Every row gives one point. The last column is the point's height on a tilted bowl or saddle (a function of degree 2), plus a little noise. Along how many of its main directions does it bend up, bend down or stay straight?

Points, 11 rows:
[[-35  15  24]
 [  1  21  -2]
 [  0  60  35]
 [  0 -19   2]
 [-51  38  60]
 [ 14 -19  -2]
 [  8 -34  11]
 [-34  18  25]
 [ 15  -3  -9]
 [ 14 -40  15]
 [ -6   3  -3]]
Directions: 2 up, 0 down, 0 straight

Points, 11 rows:
[[-27   4 -10]
 [-34 -38 -47]
 [-41   6 -47]
 [  1  28  34]
 [ -2  27  35]
 [ -3  -7  11]
 [  4 -56 -29]
 [ 23  60  38]
 [ 21   8  -4]
 [  4  -9   6]
 [-14 -28  -8]]
Directions: 0 up, 1 down, 1 straight

Points, 16 rows:
[[ 38 -10   5 -15]
 [ 12 -12 -25 -17]
 [ 14 -12  -9 -11]
 [ -4  25   0 -20]
 [-22  17  -3 -25]
 [ 26 -60 -15 -31]
 [-36 -42  25 -38]
 [-24  14  19 -22]
 [ -7  18  24 -18]
 [ 30 -31 -34 -25]
 [  7 -22 -19 -18]
 [ -4  11   3 -15]
 [ 27 -33   5 -14]
 [ -6 -47  17 -22]
 [-34  -8 -40 -52]
 [-28  31 -48 -60]]
Directions: 0 up, 3 down, 0 straight

Points (22 x 5):
[[-20   1  -2  41 -22]
 [ 15  47  -8 -55  41]
 [-16 -14  -6 -31   7]
 [-50 -11  -3 -10   8]
 [-23 -19  31   5  -1]
 [ 27 -25   8   2  10]
 [ -2 -25  -2  17 -10]
 [ 10 -45   8 -54  60]
 [ 16  16  -3 -30   4]
 [ -4 -13  -1  15 -18]
 [-30  33  -3  39 -14]
 [  3  12  19   2 -17]
 [ 31   8   0  44 -11]
 [ 19  19  12   0 -10]
 [ -6  -4 -50  22 -21]
 [ 31  -9  56   4  29]
 [ 33  13 -42  -9  14]
 [-30  -6  12  22 -11]
 [ -9 -32   6  26  -1]
 [-57  55 -24  43  24]
 [-30  33 -13  34 -16]
 [-18  13  60  19  10]]
Directions: 3 up, 0 down, 1 straight

Points (40 x 7):
[[ 45   8  18  12 -10 -13  15]
 [  5 -20  40   1   7 -23  29]
 [  8  11   2  -8  15 -12  -4]
 [ -9   7 -31 -19 -25  30   6]
 [  2   3  56 -24 -24 -31  44]
 [ 29 -28   7  28   1  19  -4]
 [  4 -11 -43  26   1   3   4]
 [-43 -11  -9  25   3   6   5]
 [  3 -13  -3 -16 -23   5  23]
 [  0  -6 -22 -28  34   6  -3]
 [-21 -11  -5   7  -3   5   8]
 [-31  18 -15  -5  20   9 -30]
 [-14 -27  22 -18  -3 -60  60]
 [ -9 -22  -4 -18  -4  13  20]
 [ 19  15   1  14   6   9  -5]
 [-20 -24  -9  13  23 -26   3]
 [ 53   7   2  13 -13  23  -2]
 [ 48  46   6  -2  12 -36  18]
 [-11   9  -9  32  -3  27  -9]
 [ -6 -23 -16  -8  -6  18  12]
 [-50 -13 -15 -34   0   0  16]
 [-28   4 -10   7  34 -21 -39]
 [ 15  -6 -10 -22   4 -12  22]
 [ -7   9  30  -5   3   5  -2]
 [-24 -32 -28  27 -16   3  22]
 [-12  30  -4   4 -11  -6   3]
 [ 20  -3 -14  14   2 -17  11]
 [  4  -6 -23  11  30 -14 -12]
 [  6  22  23  26 -26  -4  18]
 [-34 -15 -22 -31  29   5  -9]
 [ 15  24  10   7  37  12 -32]
 [ -4   1 -13  14   1  -4   3]
 [ -6  -7  38   0  11   3   4]
 [  9  -1 -45  13  27  -7  -5]
 [-13 -15  10  -2 -18 -20  36]
 [ -7 -11  13 -24   0  30   8]
 [  9  14  19  -8   2   5  -1]
 [  0   2  16   0  15 -17  -2]
 [ 11  11   0 -22   0  31   0]
 [ -2   7 -16  30  15  17 -14]]
Directions: 2 up, 1 down, 3 straight
